Each row of a before or after table is a point. One or more steps were done to the points. Then noise was added and the rows were shuffled. The steps act on how far a point lies along the listed directions, d1 being the first. What was done? A step turns or swaps two directions, mirrors them in a line or flattens them onto one, adds a multiple of one to another, or multiplies one. Angles are multiples of 10 degrees, from the lower direction toward the higher: turns from -170 to 170, lines from 10 to 170 but not 90. Use the fewest steps. Two steps may share a direction if one is a turn and the other turns, adds or multiplies; they go together, in the order done. Otherwise the lowest direction goes first.
In the rows, zero is written as 128.

Directions:
(1): [120  86]
(2): [ 86 136]
Before, 13 rows:
[[111  82]
 [128 159]
 [111 168]
 [181 153]
 [145 115]
 [120  72]
 [152 103]
 [191 147]
 [177 142]
 [140 156]
 [126 108]
 [127  86]
 [126 110]]
After, 13 rows:
[[110 129]
 [161 129]
 [115 161]
 [167 181]
 [ 80 129]
 [160 164]
 [172 167]
 [118 148]
 [159  97]
 [106 130]
 [155 114]
 [ 73 141]
 [ 88 146]]
Steps: swap d1 and d2

Directions:
(1): [139  70 120 121]
(2): [160 143  85 105]
(3): [177 132 161 139]
(4): [123 130 153  73]
Before, 14 rows:
[[ 88 149 121 146]
 [ 96  97 152 142]
 [113 136 169 186]
 [121  98 157 104]
 [130 131 125 130]
 [143 120 157 154]
 [ 83  92 167 114]
 [134 169  97 137]
 [168 147 126 149]
 [125 126 139 153]
 [158  61 133 182]
 [ 97 133 110  90]
 [113 159  98 158]
 [168 183  49 141]]
After, 14 rows:
[[132 173 106 122]
 [ 95 131 147  93]
 [122 120 109  85]
 [122 118 154 126]
 [129 125 130 133]
 [126  92 150 116]
 [122 110 196 112]
 [103 142 131  62]
 [122 164 159 131]
 [ 69  58 136 129]
 [152 139 118 228]
 [147  98 138 156]
 [127 150 161 170]
 [149 146 136 173]]
Steps: turn d1 and d3 by -70 degrees; turn d2 and d4 by -70 degrees

Directions:
(1): [ 94 180 103 123 102 110]
(2): [129  95  90 144  80 148]
Before, 12 rows:
[[102 212 115 114 140  88]
 [116 136 155 118 150 127]
 [159 110 153 107 172 125]
 [148  83 142 130 120 137]
 [134 150 148 139 160 129]
 [201  25 148 157 128 162]
 [146  72 119 138 115 154]
 [124 164 135 125 120 111]
 [117 134 108 122  96 127]
 [184  77 177 124 190 146]
 [140 129 106 117  95 156]
 [104 179 125 115 140 100]]
After (12 x 6):
[[111 119 115 133 100 146]
 [146 116 153 118 149 129]
 [150 143 151 104 149 142]
 [ 88 201  75 122  78 109]
 [106 176 144 111 151 106]
 [112 150  87 116  91 121]
 [ 91 247 129 114 125  72]
 [172  51 107 148 114 158]
 [150  98 134 140 113 137]
 [109 168 138 117 120 104]
 [126 134 103 152 106 145]
 [150  71 112 140 112 144]]
Steps: turn d1 and d2 by 170 degrees

Directions:
(1): [136 159 102  57 133 132 106 124]
(2): [ 82 111 102 123 175 149 154  99]
(3): [123 145 127 120 153 121 166 197]
Before, 8 rows:
[[148 136 132 127 122 123 135 146]
 [128 124 138 160 120 134 113 119]
 [125 127 104 125 139 132 135 142]
 [ 85 113  71  84 181 158 146  99]
 [124  86 167 241 112 107 135 137]
 [ 91 145 106 104 184 139 149 106]
 [143 139 120  81 119 150 100  95]
 [117 134 144 140 131 138 142 136]]
After (8 x 8):
[[133 130 129 133 136 123 147 146]
 [157 149 128  81 109 144  98 117]
 [112 131 140 141 132 141 136 129]
 [113 120  67  51 142 163  88  49]
 [132 128 143 163 117 128 114 135]
 [126 121  94 118 136 139 128 123]
 [119  85 170 249 116 109 148 154]
 [104 145  99  79 160 141 109  59]]
Steps: add 0.5 times d2 to d1; turn d2 and d3 by -50 degrees

Directions:
(1): [ 59  93 121 122 136 145 113 140  91]
(2): [159  79 115  93  76 114 120 144 116]
(3): [101 116 164 169 101  75 141 147 146]
Before, 14 rows:
[[178 173 116 113 172 186 123  99 128]
 [ 79 123 148 163 128  97 148 140 143]
 [105 151  64 132 205 181 110 115 112]
 [117 140 114 116 145 117 132 112 127]
 [138 155 169 191 109 104 144 145 145]
 [103  95 129 143  95 120 126 157 115]
 [187  91  78  75 128 156 110 131  98]
 [195 100 121  99  76  96 128 145 151]
 [117 153 137 147 121 101 145 124 146]
 [120 160 148 185 159  98 140 123 164]
 [130  67 143 106  55  78 143 142 130]
 [122 173  85 103 171 191 123 108 141]
 [165 125 138 133 114 107 112 152 125]
 [ 94 166 106 130 191 171 128 105  98]]
After:
[[ 80 137 144 166 147 114 149 130 138]
 [182  70  94  82  94 122 114 143 102]
 [120 135 111 112 142 117 133 105 120]
 [183 111 134 115  68  83 135 148 155]
 [106  86 167 146  68  63 150 139 144]
 [140 174 163 191 134 128 141 132 141]
 [126 125  54 107 174 178 104 119 100]
 [161 128 138 140 118 107 114 147 125]
 [201 149 107  87 149 189 117 108 120]
 [134 177 137 173 177 131 138 111 153]
 [118 160 139 144 137 116 143 111 143]
 [ 91 104 137 162 100 106 128 158 121]
 [144 145  71  81 150 185 123 112 133]
 [110 142  91 106 171 175 122 108  90]]
Steps: turn d2 and d3 by 30 degrees; add 0.3 times d1 to d3

Directions:
(1): [146 124 135 169  70 102  99 135 170 111  97]
(2): [107 109 132 130  84 192 116 124 123 182 127]
(3): [111 144 132 189 154 131 127  63 112 134 107]
(4): [155 181 182 131 107 113 167 137 110 161 128]
(5): [ 86 166 146 126 132 162 116 164 113  85  86]
Before:
[[108 131 113 105 179 129 149 109  96 129 157]
 [129  69  83 126 134 121 104  94 139 130 158]
 [135  89  96 131 140 108  99 108 143 128 154]
 [139 113 130 104 106 143 146 117 119 175 138]
 [125 156 131 124 163 109 156 142 110 113 139]
 [142  97 104 136 119 111 132 107 132 145 170]
 [150 133 131  96 147 118 137 134 128 108 133]
 [137  96 123 113  99 148 135 104 132 184 162]
 [128 107 107 127 126 113 129 111 139 150 151]
 [138  86  85  99 142 112 124 118 139 127 153]
 [133 105 134 126  94 163 132 123 129 165 140]]
After:
[[131 120 124 104 102 124 131 153 139 152 147]
 [149 118 109  85 118  95 124 171 151  91 131]
 [118 114 152 115  43 203 126 138 124 201 114]
 [152 166 123 165 166  34 142 135 143  56 118]
 [110 103 151 104  15 232 119 147 134 232 139]
 [139  83 106  76  95 126 114 159 145 133 164]
 [101  96 148 123  38 248 119 134 118 222 127]
 [157 155 136 120 160  73 131 139 141  56 108]
 [152 128 123 151 102  62 115 133 163  85 122]
 [142 121 129 102  92 122 136 163 129 139 164]
 [147 109 111  88 135  98 113 159 139 115 161]]
Steps: multiply d1 by -1; multiply d2 by 3; turn d4 and d5 by 30 degrees; turn d3 and d5 by -70 degrees

Directions:
(1): [156 176 154 112 109 131 127 125 101 138 193  89]
(2): [130 159 131 136 137 136 132 154 149  97  79  55]
Before:
[[117  94 115 152 162 152 149 117 167  92  66 109]
 [125 141 140 148 135 133 130 143 143 104 104 104]
 [120 102 122 124 136 127 129 120 134 142 120 138]
 [ 91  68  92 136 150 133 122 136 153 110  24 165]
 [124 141 122 130 137 148 130 129 127 134 127 141]
 [136 123 143 122 112 109 124 104  99 167 167 192]
 [104 112 133 124 133 131 117 142 133 130 122 169]
 [ 78  72 103 148 151 127 132 144 186  98   7 175]
 [146 144 133 128 117 124 120 102 121 135 152 138]]
After, 9 rows:
[[113 116 119 148 143 114 128 140 153 117  44 138]
 [159 198 154 107 110 148 123 147 107 113 137  23]
 [140 143 152 133 117 127 126 124 117 131 168 135]
 [125 145 122 132 138 146 128 134 127 130 121 135]
 [127 120 113 138 132 122 121 108 141 126 103 152]
 [113 148 144 125 135 135 117 158 140 113 111 108]
 [163 163 161 122 130 154 147 104 117 117 186  69]
 [158 226 181 111 103 138 131 156 125 103 157  21]
 [129 133 130 125 137 130 131 132 135 131 115  97]]
Steps: turn d1 and d2 by -130 degrees

Directions:
(1): [115 145  80 183 151 147 112 132 110 107 111 196 131 120]
(2): [143 166 117 169 117 153  90  96 115 174 106  74 119 111]
Before:
[[137 113 144 104 122 124 143 138 136 120 144 138 114 135]
 [130 116 139 108 132 131 118 132 129 133 119 108 134 127]
 [122 141 113 149 127 137 122 128 130 132 121 129 115 118]
 [ 96 143  62 178 168 142 114 142 122  77 114 232 141 124]
 [113 108  99 165 143 147 125 133 111 107 118 185 133 127]
 [144 164  98 170 125 149 105  93 116 146 100 124 124 113]
 [136 124 161  99 102 117 144 116 138 142 140  87 118 138]
 [141 145 152 100 116 135 115 112 126 171 126  63 121 113]
 [122 122 154 101 124 109 132 141 123 151 144 107 137 129]
 [156 125 165  95 114 121 128 130 130 155 133  69 131 129]
 [137 150 114 142 135 132  96 123 110 150 109  86 123 116]
 [115 122 120 134 131 143 117 128 150 117 115 127 137 123]
 [125 149  78 183 142 156  89 122 121 143 102 131 127 108]
 [153 125 164  88 109 122 136 115 138 145 139  60 127 141]]
After, 14 rows:
[[119 105 130  91 147 105 140 160 127  99 135 142 134 136]
 [128 126 104 149 149 133 125 151 112 100 121 192 141 127]
 [122 134  91 158 153 140 129 137 114  87 122 197 135 136]
 [137 103 155  71 118 103 165 128 146 105 141 131 133 140]
 [117 118 129 121 125 139 119 129 154 121 121 112 137 126]
 [128  86 153  67 124 106 148 150 157 124 147  97 132 136]
 [123 119 119 128 142 136 114 137 124 119 114 141 137 124]
 [111 140 114 150 144 126 115 144 108 135 128 160 139 120]
 [138 106 155 112 107 133 126 112 130 161 131  65 125 129]
 [138 142 116 154 125 146 116 121 120 136 123 138 110 122]
 [115 140 105 160 133 136 133 126 118 107 122 182 122 132]
 [122 120 138 110 121 122 142 139 142 125 136 117 116 128]
 [144 137 171  79 100 117 119 101 154 177 136   8 123 128]
 [109 121 112 118 154 128 140 154 121  96 133 200 135 124]]
Steps: turn d1 and d2 by 170 degrees

Directions:
(1): [174 208  98 151 138 152 103  90 125 116 112 142 160 105 143 100 144 148]
(2): [174 127 135  71 133 107 173  88  83 184 127 113 134 131 149 113 122 101]
(3): [111 153 139 168  96 163 162 105 142 170 129 127 102 155 159 178 181 120]
(4): [112 147 125 125 115 136 122  79  63 105 146 123 101 136  50 160 121 139]
(5): [ 75 155  92 130 156 106 216 146 112 111 124 142 146 117 133 121 129 159]
Before, 11 rows:
[[138 168 118 139 131 119 147 102 149 164 109 126 140 130 173 121 141 115]
 [ 84  76 152 139 138 134 155 184 205 131 125 107 135 146 183 132 124 115]
 [ 72 169 102 143 153 117 173 151 134  81 114 140 136 136 136 130 143 170]
 [148 147 124 132 161 115 119 180 173 135 115 136 165 118 180  83 138 126]
 [120 132 115 110 135 105 138 109  74 135 134 121 113 128 119 121 104 147]
 [ 98  93 111  71 180  76 181 184 143  95 115 144 155 106 132  79  60 139]
 [ 60  76 117 127 115 107 103 148  97  71 133 116 115 130  52 120  86 133]
 [180 110 130 161 120 136  63 144 175 146 125 134 108 112 168 135 142 130]
 [ 91 113 104 158 134 121 131 170 175 132 138 147 128 137 143 133 134 151]
 [119 167 113 230  77 200  96 108 188 154 112 129 116 152 157 200 201 112]
 [121  32 171  58 102 107 176 140  99 202 143 109  79 171 133 156 141  87]]
After, 11 rows:
[[128  92 125 145 129 113 134 161 151 157 135 133  92 121 162 159 144 130]
 [114 112 139  98  95 144 143  83  49 138 147 125  68 160  53 176 152 132]
 [123 127 125 123 137 112 117 146 142  96 118 130 128 135 133 113 126 145]
 [131 149 108 126 137 115 110 114  88 123 125 123 126 116 135 106 116 155]
 [103  95 120 129 118 109 120 148 134 139 155 137 107 144 107 142 121 140]
 [ 71  64 170 116 114 136 147 135 130 122 152  93  94 163  95 171 109 111]
 [113 158  86 130 129 129 100  95  64  76 120 122 145 110  64  93  97 150]
 [ 94  88 123  60 159  84 140 155 108  85 128 135 130 109  73  99  47 135]
 [123 117 140 132 120 109 130 133 171 170 117 124 126 138 165 132 133  97]
 [129 130 127 196  79 182 119 116 191 186 113 124 106 163 178 191 199  92]
 [104  78 157 103 151  93 136 198 158 141 136 119 131 143 150 118 121 110]]
Steps: turn d1 and d4 by -70 degrees; multiply d2 by 0.4; flatten d3 and d5 onto the line at 160 degrees

Directions:
(1): [137 170 137 123 110 177 131 184  61  80 146 116 132 140  94 129 158 139
 121 100]
(2): [153 125  96 124 120 158 112 157 140 170 111 121  82 207 126 124  83 163
 153 119]
(3): [123 163 143  98 113  70 115 116 128 128 143 164 108 144 108 114 160 209
 109 165]
(4): [ 91  96  79  90 111  90  92 135  78 107 140  99 114 141 146 114 140  96
 170 163]
(5): [148  74 115 121 107 117 159 153 100 198 152 133 197 138 120 114 153 141
 111 122]
Before:
[[124 156 117 130 131 160 116 131 111 104 131 125 112 135 132 137 120 103
  141 132]
 [135 140 138 135 130 163 137 154 109 107 126 114 125 141 114 126 129 126
  133 123]
 [130 104 119 144 142 118 139  91 169 158 105 117 131 120 156 136  98 102
  125 132]
 [128 141 124 140 140 144 119 114 141 108 118 116  94 142 143 145 112 109
  145 120]
 [122 125 133 148 151 171 130 126 145 123 100 106 112 118 144 140  96  83
  147 100]
 [122 107 109 132 127 140 132 132 123 154 131 108 125 137 128 130 108 106
  146 117]
 [151 120 141 145 145 125 152 112 173 143 105 147 137 106 134 142 112 126
  116 135]
 [138 153 157 153 134 143 155 126 132 124 135 127 157 102 114 142 142 132
  113 105]
 [121 127 131 114 120 112 113 118 118 111 139 130 112 117 125 130 141 131
  137 137]
 [108 117 142 169 156 169 150 112 146 124 118 113 159  97 138 133 106  66
  126 102]
 [108 123 131 117 120 129 130 132  98  86 144 100 148  82 134 130 160  91
  122 129]
 [109 147 131 131 133  82 119  93 170 125 126 139 108 107 139 126 133 138
  123 155]
 [115 114 128 124 134  80 121 112 143 138 132 136 125 106 143 136 135 113
  133 148]
 [134 130 139 126 125 125 135 135 135 141 132 138 136 128 118 125 130 129
  129 134]]
After, 14 rows:
[[103  81  98 174 164 206 132 124 146 131  98  80 135 119 164 138  60   9
  170  92]
 [111 141 135 146 145 118 119  93 156 105 120 115 112 105 142 143 110 104
  149 132]
 [125  77 124 135 133 117 146 107 161 165 124 112 160  93 155 131 121  90
  119 128]
 [133 117 121 151 131 178 149 147 115 143 131 106 140 123 121 143 109  91
  136  87]
 [123 102 103 128 125 141 124 138  95 120 138  97 133 142 143 136 132  82
  152 118]
 [119 120 144 138 141 137 143 126 115  98 129 113 147  98 129 126 137  90
  132 134]
 [128 145 142 125 128 127 130 130 141 126 128 140 121 127 120 128 126 132
  132 138]
 [142 116 118 124 124 105 123 138 145 174 130 138 111 158 130 135 118 151
  135 133]
 [133 110 130 111 114  99 124 118 125 146 143 141 126 127 120 122 147 152
  128 141]
 [146 116  95 142 129 176 129 146 131 147 103  91 105 170 143 139  84 100
  146 105]
 [142 134 108 129 137 144 119 136 150 110  96 123  88 143 139 138  93 121
  156 138]
 [118 139 100 103 109  78 103 126 140 156 135 135  93 172 124 108 132 185
  137 162]
 [113  82 101 145 143 194 130 150 106 121 107  72 138 121 155 138  93  25
  173  89]
 [119 113 112 128 129 142 132 128  99 127 143 122 155 109 142 129 134  77
  134 135]]
Steps: turn d1 and d2 by -90 degrees; multiply d3 by 2; turn d4 and d5 by 100 degrees

Directions:
(1): [118 190  96 154 153 139 146 207 146 133 104 115 125 148 168 141 121 119
 132 147 161 108 122 150 184  98 154 109 170 167 148 167]
(2): [121 153 103 122 132 101 168 106 149 128 109 106 116 108 128  78 151 118
  50  99  70 113 143  82 151 137 152 166 164  87 127 169]
(3): [ 87 109 138 118 101 108  71 126 128 112  70 112  65 110 106  97 107 198
 145 130  88 131  94 161 141  97 168 122 136 149 125 135]
(4): [ 85 100 126 145 115  98 118 157 149 181 137 170  99 143 166 109 114 101
  97 137  81 118 152 150 141 185 109  80 124 135 175  78]
(5): [175 183 173 131 105 113 128 131 105 140 103 187 126 119  79 110  91 132
 139 154 147  66 139 114 111 179 166 159 134 144 162 132]
(6): [144  96 173 159 189 140 105 123 116 133  99 157 129  64 113 150 155 102
  92 152 118 170 152 100 184 120 150 125 104 182 118 131]
Before (13 x 32):
[[ 98 161  92 130 138 130 114 125 151  97  59  98  95  98 135  75 135 168
   96 107  86 136  99 125 188  67 182 153 179 133 126 189]
 [ 69 106  90 133 100 127 116 155 154 149 138 144 107 192 134 111  86 146
  173 132 124 124 102 179 106 132  75  66 137 130 176  61]
 [ 80 111  73 127 148 130 159 103 153 122 162  65 136 143 175 132 163 141
   95 110 103 179 129 139 142  84 127  99 158 112 102 150]
 [117  82 155 127 111 119  80 111 115 148 152 146 114 141 119 132 106 105
  142 121 123 136 157 139 108 179 100 111  95 133 143  77]
 [ 84  76  78 139 166 126 134 124 164 138 125  92 109 107 175 103 177 143
   66 113  66 155 125 138 180 104 128  81 125 104 114 114]
 [ 91 167  97 134 136 117 174 142 157 119  87  98 110 129 146 101 149 126
   82  92  83 116 104 116 189 100 169 164 187  94 135 215]
 [ 87  83 158 125  77 111  85 134 118 169 144 151  99 166 142 127  85 133
  159 128 123 107 132 170  77 154 117  79 108 126 150  70]
 [105 180  91 169 168 121 163 158 179 148  93 111  89 129 166  90 147 109
   42 118  97 125 157 117 199 114 162 137 176 138 145 158]
 [102  94 134 131 118 106  99 149 118 135 138 127 116 143 122 118 113 158
  156 140 109 132 118 170 123 139 116  85 116 145 151 100]
 [108 111 132 124 103 118  99 118 123 185 141 148 128 153 108 126 110 110
  152 134 144 115 119 141 101 178 104  99 112 141 143  86]
 [126 113 133 138 123 163  93 154 129 154 151 161 124 160 146 174  95 134
  203 144 185 139 146 183 136 125  99 101 102 161 122  97]
 [137  90 172 138  92 117  88 123 118 149 139 154 111 155 103 160  98 139
  173 135 144 125 116 176  96 141  98 102 102 121 156  72]
 [117 189  80 115 138 128 198 120 148 101 101  67 118 140 131  90 140 142
   81 114 100 106 114 105 159 105 148 164 203  83 116 203]]
After (13 x 32):
[[103 100  81 152 159 162 143 153 158 153 183 142 170 161 214 155 147  66
  120 118 141 171 141 148 149 128  64  75 122 127 148  91]
 [115 146  99 141 180 157 134 126 141  82  68  88 123 107  88 117 140 161
  127 124 133 161  95 109 182  39 150 141 166 156 111 173]
 [121 129 104 123 147 118 139 130 124  97 125  71 134 122 114 109 148 158
  119 115 110 142 114 126 148  89 140 133 147 120 114 166]
 [ 98 147 110 121 113 118 106 122 153 130  73 116  65 114 119  85 111 179
  115 107  88 119 135 140 181 103 172 159 161 125 112 173]
 [137 105 153 165 183 166 147 161 120 159 163 171 159 143 159 189 130  68
  139 179 167 154 155 147 156 162  78  71 111 170 148  88]
 [130 142 133 119 141 139 134 102 115  95  93  65 124 106 108 121 145 148
  107  98 131 131 118  96 135  56 180 167 154 113  79 196]
 [142 131 140 127 124 109 131  90 133 103  88  84 101 106  83 116 144 156
   92  97  96 133 112 113 146  83 155 172 154  87 114 169]
 [124 102  87 125 138 167 118 147 131 113 159  92 148 160 161 160 138 172
  194 137 178 139  89 189 117  80 103  71 103 123 105  97]
 [115 110 133 164 159 162 153 179 134 160 171 166 170 167 181 199 137  60
  158 138 172 149 128 159 156 141  86  87 112 145 155 117]
 [ 96  91 134 142 139 146  95 127 120 131 152 123 129 141 149 173 121 161
  174 160 155 179 119 186 127  96 129  63 115 181 121 103]
 [135 178  97 163 147 164 154 190 154 150 166 133 145 199 182 169 113  99
  163 145 211 120 142 172 128 122  97  95 134 154 150 102]
 [138 144 125 103 114 128 108  89 112  89 114  76 117 127  87 110 121 150
  140  95 136 124 124 109 115 112 149 178 140 106 101 166]
 [132 158 116 114 130 129 123  94 121 134  94  91 131 114  75 110 137 139
  124 115 142 119 101  98 134 112 157 160 148 132  99 174]]
Steps: turn d4 and d6 by -160 degrees; turn d1 and d4 by 30 degrees; turn d3 and d5 by -60 degrees; turn d2 and d3 by -130 degrees
